Every row gives one point. To make a cloud, some directions were put in groups of two or more. Within a group, all points are equally far from the middle, so they leave a hole (a ring in 2 directions, a hollow ball in 3). The other directions are filled evenly. Then the cloud was stretched, turned, moved and blurred a little. How many holes are there, and how many directions does each take, smallest first?

Cloud (13 x 2)
[[-28 -12]
 [ 36 -14]
 [ 10   8]
 [  6 -12]
 [  4 -43]
 [ -5  40]
 [-42  30]
 [-11   9]
 [  4  29]
 [-33  13]
 [ 52   3]
 [  8 -18]
 [ 26  56]]
Holes: 0

Cloud (20 x 3)
[[ 28  -3  22]
 [ 19  13 -26]
 [ -4  28  -2]
 [-12 -17   0]
 [ 12  60 -16]
 [ 19 -45 -11]
 [ 29  14   4]
 [-11 -16  11]
 [  4  29 -11]
 [  9   6 -13]
 [  5 -18 -34]
 [ -8   5 -57]
 [ 16 -42 -16]
 [-25   2 -23]
 [ -8 -26  13]
 [  5  20 -29]
 [-32  25  13]
 [ 11 -20   5]
 [ 31  16 -24]
 [ 13  43 -20]]
Holes: 0

Cloud (29 x 4)
[[-21  22  21  46]
 [ 26  -5  41   2]
 [  1 -39 -17  -1]
 [ 26 -36   5 -23]
 [  5  -6 -25 -36]
 [-38  13   7 -35]
 [ 34 -17  25  -2]
 [-10   5  55  -1]
 [ 33   4  32  -2]
 [ 27 -17  19  37]
 [ 23 -25 -28   8]
 [ 25  30  22  -3]
 [-13   1  41  27]
 [-20   7 -18 -36]
 [  0 -42 -10 -21]
 [-22  25   2 -39]
 [ 20 -26  15  40]
 [-36 -25  -6 -15]
 [-17  17  50  -9]
 [-29 -14  40  11]
 [-15  31  25  29]
 [ 35  -1  13 -49]
 [  3 -33 -29   9]
 [-29 -25 -19  19]
 [ -5  25  47 -12]
 [ 16   8  -3 -60]
 [  3  34  30  11]
 [ -8  19  47   2]
 [ 16  30  33 -12]]
Holes: 1 (3)
